Rows are points. Each copy is the shape, with its points in the same order, turned, moved and blurred by noise. Some copies are also mirrored. Which?
In the rows, 128 means zero.

Shape, 9 rows:
[[151 165  85]
 [ 89  89 107]
 [139 159 122]
 [128 158 149]
 [157 128 160]
 [148 112 136]
 [136 128  79]
 [ 62 185 129]
 [130 103 102]]
Copy 1 (9 x 3):
[[142 190 103]
 [ 97 153 175]
 [135 144  95]
 [134 117 107]
 [163 105 124]
 [155 122 143]
 [136 184 137]
 [ 59 133  84]
 [138 164 157]]
Copy 1 is: mirrored
Copy 2 (9 x 3):
[[147 144  69]
 [163 153 168]
 [124 127  92]
 [100 116 110]
 [122  81 120]
 [146 100 129]
 [171 149 101]
 [ 74 186 122]
 [171 131 133]]
Copy 2 is: mirrored

Shape:
[[ 90  62  74 136  86  85]
 [169 104 164 108 142 103]
 [146 119 161  92 153 131]
 [136 119 141 198 137 133]
 [151  95 131 131 114 142]
 [ 92 119 143 183 148 140]
 [117 149 164 134 168 185]
 [159 111 124 105  96 174]
 [134 164 164 160  87 108]
 [175  76 159 138 157 110]
 [116 162 120 111 153 107]
 [123 161 126  98 157 148]]
Copy 1:
[[182  50 135 141  83 101]
 [132 125 104 102 178  91]
 [124 126 129  99 185 132]
 [112 135 101 182 140 112]
 [136 103  75 125 143 122]
 [102 122 141 185 142 134]
 [ 90 147 122 133 181 179]
 [136 123  69  95 130 164]
 [101 162 121 123 103 103]
 [128 108  97 133 203  86]
 [156 161 160 127 148 128]
 [140 154 142 113 161 167]]
Copy 1 is: mirrored
Copy 2, 12 rows:
[[129  55  81 146  88  69]
 [155 111 179 114 146 111]
 [131 126 163 107 150 138]
 [157 126 154 207 117 127]
 [165 103 140 135 107 136]
 [110 127 140 203 115 134]
 [117 164 152 158 139 183]
 [176 118 123 107  97 161]
 [155 174 161 153  87  91]
 [160  83 183 144 151 120]
 [120 159 115 135 157 100]
 [127 163 115 122 157 146]]
Copy 2 is: only turned

Shape (12 x 9):
[[157  89 151 155  95  79  77 100 127]
 [128  74 153 125  85  87 141  98 102]
 [ 96 160 148 140 123 159 126 121 156]
 [167  94 147  93 135 161 132 167  97]
 [155  71 130 103 129 181 131 148 106]
 [180  90 158  89 136 157 155 141 134]
 [ 92 179 154 151 144 129 119 116 164]
 [171 132 101  93 142 136 121 141 100]
 [173 127 156  89 120 152 108 137  82]
 [138  86 135  84  54 103 115 111 135]
 [129 167 140 161 103 157 149 126 149]
 [ 99 135 165 160 115 137 151 174 164]]
Copy 1:
[[137  87 153 157  75  89  94  93 118]
 [126  74 160 138 107 109 152  91  82]
 [124 146 154 142 135 189 115 121 147]
 [ 70 140  93  96  89 146 139  92  92]
 [ 83 108  82  87 102 160 130  85 103]
 [ 90 140 107  90  91 143 163  62 121]
 [127 163 166 167 146 166 111 127 161]
 [122 162  85 100 107 120 125 118  96]
 [ 95 158 122  96  88 138 109  89  72]
 [141  82 168  86  75 118 141 118 101]
 [149 151 138 158 109 197 133 109 132]
 [ 92 131 147 173 101 189 156 131 153]]
Copy 1 is: mirrored
Copy 2:
[[123  70 144 154  94  84  80 102 118]
 [ 83  74 159 140 114  95 134 101  91]
 [101 166 138 155 110 163 131 101 154]
 [129 111 159  96 120 165 118 172  83]
 [117  94 148 103 119 189 117 158  80]
 [144  94 181  97 126 167 140 156 106]
 [112 178 139 167 135 138 124  97 169]
 [152 124 127  76 136 144 114 129  93]
 [131 134 178  80 107 141  91 137  82]
 [ 85  64 146  93  75 100 133 112 134]
 [132 167 141 156  87 159 150  93 128]
 [104 160 137 183 100 146 156 156 136]]
Copy 2 is: only turned
Copy 3 (12 x 9):
[[154 118 175 149 110  96  53 102 105]
 [117  97 170 127  76  89 102 119  86]
 [107 157 137 139 128 153 130 136 165]
 [140  99 148  96 124 185 114 161  71]
 [127  78 128 110 114 192 110 143  80]
 [162  76 152  93 123 172 139 141  97]
 [111 173 148 141 156 125 129 133 172]
 [155 141 111  88 136 155 110 139  70]
 [150 140 166  99 113 182 111 134  66]
 [142 108 152  89  49 115  76 121 118]
 [140 154 128 163 112 146 144 150 151]
 [114 120 153 150 130 136 125 194 166]]
Copy 3 is: only turned

Shape, 14 rows:
[[115 163 129 104 126  99 113 110 101 140  83]
 [135 185 143  98 161  81 105 127 123 163 125]
 [145 110 184 178 172 131 173 118 126  93 139]
 [132 158 122  62 133 101  85  65 129 152 120]
 [ 98 172  89 157 121 132 159 149 156  80 155]
 [128 121 188 160 129 145 165 136 162 133 155]
 [ 78 119  86 128 131  84 152 161 158 102 137]
 [103 163 113 100 180  97  97 105 137 129 124]
 [ 74 134  96 149 135 138 102 162 142 110 140]
 [185 114 172 192 112 116 117 132 131 116 172]
 [156 130 184 166 136 143 134 124 128 134 141]
 [ 75 141  45 147 138 118 151 140 127 142 156]
 [198 110 151 174 140 155 143 152 161 123 131]
 [172 117 176 126 137 150 142 151 107 111 166]]
Copy 1:
[[102 141 134 128 132 106  80  87 105 160 118]
 [ 95 150 153 153 173  87  78 128 140 164 117]
 [142 155 182 164 149 119 189  97 117 103 150]
 [123 108 150 106 159  98  54  84 153 171  96]
 [ 79 143  82 142 119  97 158 121 152  69 117]
 [129 149 180 148 117 111 183 129 171 126 150]
 [ 59 101 100 106 129  62 156 116 118 120 156]
 [ 79 109 139 143 182 100  86 103 134 142 112]
 [ 77  86 100 146 123 119 135 144 123 103 143]
 [201 146 156 164 129  94 146 147 140 102 171]
 [154 157 182 159 127 131 140 130 145 127 143]
 [ 89  97  48 137 149 110 149 117 135 140 130]
 [156 180 160 123 147 134 153 149 151  93 187]
 [160 163 184 121 143 121 149 159 115 111 121]]
Copy 1 is: mirrored
Copy 2, 14 rows:
[[145 157 145 103 114 102 149 116  96 186  61]
 [141 159 168 105 158  89 123 142 100 202  87]
 [131  96 134 162 177 122 159 132  57 103 120]
 [172 185 132  83 136 117 107  86 111 205  90]
 [ 95 160 113 117 101  96 178 158 132  97 133]
 [119  84 144 148 169 156 144 145 113 119 131]
 [ 98 116  97 107 121  63 145 134 155 117 105]
 [115 166 139  99 134  76 120 107  98 178 132]
 [ 85 139 130 143  81  95 120 145 127 131 132]
 [156 128 160 201 161 140 119 161 111 101  98]
 [137 109 160 168 164 157 139 154  90 131 107]
 [ 93 141  75 157  94  65 162 138 149 162 118]
 [179  94 159 176 142 128 150 162  95 110 145]
 [159 100 121 144 158 160 123 189  77 128 104]]
Copy 2 is: mirrored
Copy 3 (14 x 11):
[[155 155 117  94  88 113 157 108 126 145 106]
 [167 166 131  87 137  84 151 124 159 160 122]
 [127 141 173 186 184 110 153  97  84 104 130]
 [183 129 127  74 103 131 138  76 172 158 125]
 [110 117 125 174 123 124 166 174 167  87 133]
 [130 141 208 167 156 126 144 137 106 127 159]
 [ 91 102 135 110 103  93 179 149 144  75 156]
 [128 147 113  85 139 108 145  97 172 129 115]
 [ 81 117 119 120 120 115 116 160 142 105 139]
 [155 116 173 205 147  72 109 116 109 146 154]
 [149 147 172 172 160 112 120 120  98 140 142]
 [ 85  87  86 120 123 125 179 165 148 128 153]
 [162 151 148 193 159 107 113 126  98 109 197]
 [190 110 169 157 170 106 116 141  91 108 133]]
Copy 3 is: mirrored
Copy 4 (14 x 11):
[[110 172 117 128 119 124 113 115 124 108  88]
 [138 190 143 119 158  89  89 117 126 130 113]
 [112  87 170 180 174 118 126 112 136  75 178]
 [127 149 106  93 112  98  67  76 114 128  83]
 [142 138  86 145 140 134 166 133 143 119 205]
 [110  92 180 144 130 104 130 113 169 129 186]
 [110 120  66 130 169 100 170 129 162 135 152]
 [122 168  86 112 162 124  70  99 135 117 133]
 [ 95 126  80 155 145 149 127 140 148 169 168]
 [156  71 166 189 125  98 105 153 133 119 155]
 [131 105 187 166 134 114 111 127 129 117 155]
 [115 156  60 154 163 113 179  86 111 183 162]
 [168  69 180 147 155 148 134 125 152 125 157]
 [123  81 174 133 137 119 112 162 105 124 165]]
Copy 4 is: only turned

Shape, 17 rows:
[[127 149 147 148 144  94 114 116 136  85 105  90]
 [ 92  69 113 143 143 208 118 124 145 118 165 166]
 [109 136  63 123 145 151 177 176 104 142 119 129]
 [132 110 167 139 187 122 125 104 113 162 122 102]
 [164 118 145  80 120  71 137 123 116  65 106  81]
 [128 102  57 157 117 164 105 134 123 129 144 166]
 [105 135  84 126 116 126 129 150 174 168 127 102]
 [188 133 181 108 137 104 129 156 121 125  85  86]
 [100  73  59 168  98 202 106 143 104 108 126 107]
 [ 92 140 127 137 105 138 118 150 110 145  96 153]
 [137 109  67 144 151 223  69 113 143  80 130 163]
 [173 155 166 152 115 138 157 100 136 101 122 101]
 [124  71  94 146 119 175 119  82 133 143 117 165]
 [165 128 173 146 137  85 132 167 137 143 132 107]
 [136 119 187 120 152 107 148 147 153 105 106 109]
 [120  89  91 159 145 141 118 126 115  92 152 152]
 [115 141 132 105 115 134 114 132 105 149 165 109]]
Copy 1:
[[126 144 160 147 160 113 112 145 162 146  94  74]
 [ 88 104 100 149 104 223 136 118 136 154 166 155]
 [119 186  71 108 162 164 188 150 115 143 139 125]
 [139 108 158 130 186 142 122  99 126 200 127 107]
 [142 128 150 100 142  88 121 118 138  97  92  37]
 [117 118  46 170 117 159 147 137 146 140 148 151]
 [127 153  96 104  96 117 145 166 146 186 142 117]
 [178  98 170  97 162 119 135 141 130 150  65  79]
 [112 131  50 203  88 191 160 155 120 145 137  88]
 [119 156 113 146 123 142 142 145 103 157  85 152]
 [124 127  49 178 111 225 117 119 200 128 127 129]
 [166 131 191 157 132 133 169 130 169 141 115  97]
 [107 106  77 173  90 168 159  80 154 167 134 138]
 [155  92 161 107 168 107 133 163 125 150 115 121]
 [108 112 189  98 158 142 137 137 141 150  92  97]
 [ 95 114  84 160 142 165 132 125 141 111 152 123]
 [157 154 134 130 126 140 110 138 103 162 154 126]]
Copy 1 is: only turned
Copy 2, 17 rows:
[[101 155 124 147 116  73 117 103 131  96  87 116]
 [119  82 113 156 158 216 113 136 123 117 129 147]
 [148 142  80 150 143 119 155 181 100 173 137 132]
 [ 72 125 163 116 155 110 118 110 109 153 105  88]
 [140 132 131  95 104  47 157 120 102  63  87 102]
 [178  95 108 179 143 153 100 127 115 147 138 154]
 [128 115  91 147 104 105 117 146 160 155 166 103]
 [132 151 163  84 131  63 126 146 146 115  70  83]
 [173  99 103 206 100 189 109 154  97 134 105 112]
 [123 126 124 135 100 119 107 157 133 164 103 167]
 [184 124  81 159 157 208  81  86 119 113 103 141]
 [131 161 170 140 130 103 168 105 164 106  90 116]
 [148  62 126 151 133 172 127  95 125 158 107 139]
 [110 133 172 126 153  59 112 158 154 116 115 103]
 [ 84 130 134 103 146  84 139 144 154  95  83 111]
 [140 100 117 177 159 138 114 122  94 109 117 148]
 [123 142 157 119 103 125 117 142 110 128 161 129]]
Copy 2 is: only turned

Shape, 16 rows:
[[118 150 130 117 142  91  99 106 121 145 131 135]
 [140  95 121 129 149 119 128 140 195  94 147 136]
 [131 139 155 168 125 145 194 162 131 151 130 144]
 [139 122 144  92  78 184 142 153 160 127 177 112]
 [ 55 134 108 102 138 102 129 168 188 125 148 141]
 [123 136  71  98 151 160 130 160  83 115 158 131]
 [108 140  91 159  94 123 106 140 146 146  84 174]
 [128  90 134  68 162 142 157 162 151 184 128 132]
 [171 112 147 104 139 153  97 190 102 140  55 133]
 [110 125 149 121 162 108 120 158 123 160  82 102]
 [108 203 134 172  81 147 183 134 153  57 133 126]
 [142 118 169 112 129 132 162 132  71  90 117 109]
 [103 110 175 132 136 149  90 140 113 100 128  75]
 [138 144 113 147  65 146 134 182 100 113 114  76]
 [117 171 154 139 127 112 149 155 142 187 147 134]
 [108 165 105 131 163 126 187  91 150 104 126 127]]
Copy 1 (16 x 12):
[[ 98 149 133 127 133 116 111 162 138 159 120 104]
 [119 115  80 115 170 113 115 137 156  83 117 159]
 [152  79 119 136  64 133 143 139 160 113 147 134]
 [124 130 147  74 110 115 158  98 115  84 159 171]
 [ 96 158  76  87 102 122 120 178 152 118 103 189]
 [168 142  96  65 103 127 100 116 100 161 119 124]
 [153 184 110 139  88 128  84 167 184 111 161 117]
 [127 112 109 107 109  66 136 114 159 169 138 194]
 [198 116 147 128 119  52  80 160 116 144 178 149]
 [147 123 118 148 114  81 127 185 128 168 135 155]
 [158 127 142  85  71 163 168 179 134  39 101  94]
 [163  98 162 138 102 103 117 120  87 127  94 126]
 [149 127 162 139 156 134 133 167  72 130 127 166]
 [173 157 122 128  77 109 146 147  67  90 166 118]
 [ 95 111 127 119  72 120 148 165 148 142 159 128]
 [145 123 111 103 121 136 160 141 168 129  68 101]]
Copy 1 is: mirrored
Copy 2 (16 x 12):
[[155 149 158 103 122 152 128 116 116 136 141 100]
 [160 175 129 140 141 124  98 124 179  91  96 142]
 [140 138 113 124 132  69 179 156 101 108 102 164]
 [154 128 142 100  61  64 108 129 158  73 120 167]
 [125 210 134  73 124 133  97 114 116  90  96 150]
 [129 136  74 126  60 156 122 120 110  85 147 126]
 [ 78 163 136 123 144 112 117 130 125 160 155 154]
 [151 131  73  58 113  99 123 117 151 119  78 113]
 [138  74  93 113 110 148 106 140 136 188 101 167]
 [141 131 129  95 121 142 129 146 106 162  72 118]
 [116 185 183 180  86  93 173 121  97  91 111 209]
 [156  72 142 156  97 128 142 117  96 100  86 132]
 [144 101 181 119  92 156  99 172 124 102  84 130]
 [119 125 137 163  52  86  98 158  91 145 112 160]
 [162 162 134  76 117  89 158 151  96 135 127 140]
 [130 192 143 146 110 130 186  99 124  93  92 117]]
Copy 2 is: only turned
Copy 3:
[[ 97 132 130 148 130 115 106 161 124 138 123 127]
 [136 122 133  68 123  55 142 158 148 126 149 150]
 [167 148 136 144 133 141 157 124 123 120 183 190]
 [160 119 185  84  64 132 130 121 157 143 179 135]
 [ 99 127 137  59 171 127 134 185 160 143 163 135]
 [103 120 142  89 130 133 132 101  64 128 170  94]
 [115 110  90 144 155 129 111 142 169  90 171 120]
 [148  83 143  69 115 159 121 159  93 140 117 178]
 [113  85  69 117  59 147 133 163  81  74 151 152]
 [124 134  97 132 115 156 140 189 109 120 121 154]
 [123 224 133 125 122 119 133 104 177 125 224 159]
 [ 99 162 122 125  57 125 158 101  94 138 130 173]
 [123 158 138 110  67 129 180 163 131 106 111 112]
 [146 156  85 120  72 159 150 107 131 136 191 108]
 [152 123 148 157 138 155 121 173 124 154 172 159]
 [121 196 144 111 161 106 101 116 127 126 135 166]]
Copy 3 is: only turned
Copy 4:
[[104 139 132  99 150 113 122 106 162 160 144 122]
 [124  98 103 115 164 130 117 178 140  87 131 122]
 [181 138 183 140 118 162 133 138 136 104 144 115]
 [139 118 105 141 128 194 140 161  83 130 163 163]
 [111 108 134 135 213 111 180 149 117 133 138 101]
 [120 105 114 162 136 128 108  77  85 136 108 111]
 [120 126 155 176 152 104 149 117 191 123 135 164]
 [130 155 144 149 185 181  88 165 110 155 105 109]
 [116 197 143 183 143 117  53 124 127 109 146 163]
 [100 199 161 136 158 122 110 130 140 127 136 101]
 [191 126 133 111  95 104 213 123 114  83 155 152]
 [132 162 163  96  84 117  92 129  86 120 123 142]
 [ 63 168 141  97 125 139 122 125  99  88 168 140]
 [114 158 126 185  68 120 152 127 106 112 164 144]
 [155 150 158 133 151 159 148 125 154 159 178  98]
 [168 134 124  85 137 127 161 116 140 110  83 105]]
Copy 4 is: only turned

Shape:
[[125 146 163  84 167 159 174 131 128  87 124  83]
 [115 123 199 139  98 157 161  64 111 121 138 135]
 [114 174  90 143 134  80  77 143 117 148 128 158]
 [ 83 136 152  86 137 164 164  81 107 184 115  87]
 [128 171 150 169 100 104 163 115 110 108 106 160]
 [102 128  99 123 122 118 101 206 118 163 118 137]
 [144 151 163 155 139 155 180 107 122 138 157 180]
 [105 148 106  99 114  83 134 162 100 138 156 144]
 [104 159 106 143 106 130 144 138 150 109 165 108]
 [119 102  91 130 145 119 117 134  72 177 137  99]
 [148 159 117 114 109 119 103 134 129 112 109 139]
 [120  94 115 117 142  94 145 129 127 211 115 105]
 [112 158 197 110 158 139 144 141 140  92 165  77]
 [ 92  78 151  86 158 144 145  63 126 139 122 115]
 [145 160  99 109  99  99 110 175 121 162 155 118]]
Copy 1 (15 x 12):
[[ 95 166 116 113 187 118 169 148 123  91 174 107]
 [ 81 121 100 169 117 128 192 105  91  62 149 133]
 [130 142 118 149  94 157  84 101 106 198 133 149]
 [ 71 135 110  91 160 124 219  72  98 129 118 131]
 [119 159  91 198 104 153 164 148 111 129 134 167]
 [ 98 124 115 114 145 167  87 148  94 191  84 152]
 [ 84  97  91 175 117 156 196 157  86 134 185 138]
 [103 154  97 128 109 113 116 152  88 190 116 125]
 [ 76 158 104 119 101 166 135 150 143 136 151 113]
 [127 125 117 124 139 158 149 100  86 176  73  83]
 [132 155 135 132 108 142 122 140 100 126 137 160]
 [ 88 105 159 133 141 117 180 113 118 186  74 119]
 [ 54 179 127 141 172 123 132 135 117 105 183  97]
 [102  94 109 115 150  84 187  88 128 105 128 104]
 [105 170 153 115 101 160 112 155  80 185 104 130]]
Copy 1 is: only turned
Copy 2 (15 x 12):
[[145 187 117 126 134 141 170 113  80  95 169  96]
 [113 142 161 133 105 123 171  77  45 152 108 144]
 [108  92 109 120 188  99  70  99 158 139 128 145]
 [103 169 124  76 173 144 180 121  75 161  93  93]
 [ 98 117 113 143 109  78 109 111  76 137 131 160]
 [118  96 117 127 171 140 102 159 168 169 150 109]
 [161 134 119 170 130  76 167 100  82 149 101 144]
 [113  85 135 113 171  89 131 135 140 121 152 108]
 [123 113 101 119 113 104 140  75 135 142 156  93]
 [135  82 121 101 182 153 114 130 122 129  86  84]
 [121 145 138 117 129 107  96 112 147 118 140 143]
 [152 113 127  72 179 125 100 149  94 174 105  79]
 [133 171 135 157 151 140 157  79  80 120 191  79]
 [157 145 148  63 159 164 177 103  64 141 120 138]
 [116 112 143 122 153  92  97 123 168 140 133  78]]
Copy 2 is: mirrored
Copy 3, 15 rows:
[[116 138 144  82  93  84 129 177 107 162 149 116]
 [ 79 124 159 149  97  99  68 145  75 110 109 138]
 [147 156 100 160 202 129  82  86 168 132 142 129]
 [106 118 161 134 123 108  94 158  82 220 106 166]
 [ 96 172 114 186 118  90 110 120 133  90 127 143]
 [137 120 147 127 200 150 148  89 174 146 123 144]
 [ 91 120 101 146 118 100  95 133 103  97 145 194]
 [121 143 131 145 186 112 138  72 126 151 158 126]
 [ 79 159 111 132 162 150 116 135 126 138 160 110]
 [167  97 119 157 180 140 136 123  96 169 107 133]
 [129 157 113 125 125 134 101  87 158 131 125 113]
 [144  82 145 187 148 150 129 116 124 186 143 153]
 [120 149 174  81 129 112 105 177  97 127 178 119]
 [106  69 150 142 114  93  77 143  89 196 120 112]
 [137 152 132 133 163 170 145  73 135 148 153 141]]
Copy 3 is: mirrored
Copy 4:
[[104 120 148 111 170 193 113 163 108  84 120  98]
 [100 121  83 182 134 163 144 127 142  85 171 147]
 [113 162 135 109 135  66 118 136 123 208 133 133]
 [ 83 121 101 184 144 180 137 127 108 139 137  55]
 [104 150  99 148 123 104 144 177 102 119 136 177]
 [121 115 149 102  83 103  95 155 114 203 131  93]
 [ 83 114 126 157 131 128 181 176 163 109 141 146]
 [ 88 132 129  81 109  90 143 141  93 159 151 106]
 [ 97 152 109 111 123  95  98 175 140 113 146  99]
 [101 115 173 158 112  93 116 105 100 155 141  74]
 [124 164 126 104 119 114 115 124 124 145 106 138]
 [145 112 133 159 111 102 154 133  98 158 136  45]
 [115 139 145 106 173 188 109 172 132  95 179 106]
 [123  76  98 155 175 151 134  93 127 115 134  74]
 [108 177 150  92  78 100 131 134 122 161 133  87]]
Copy 4 is: mirrored
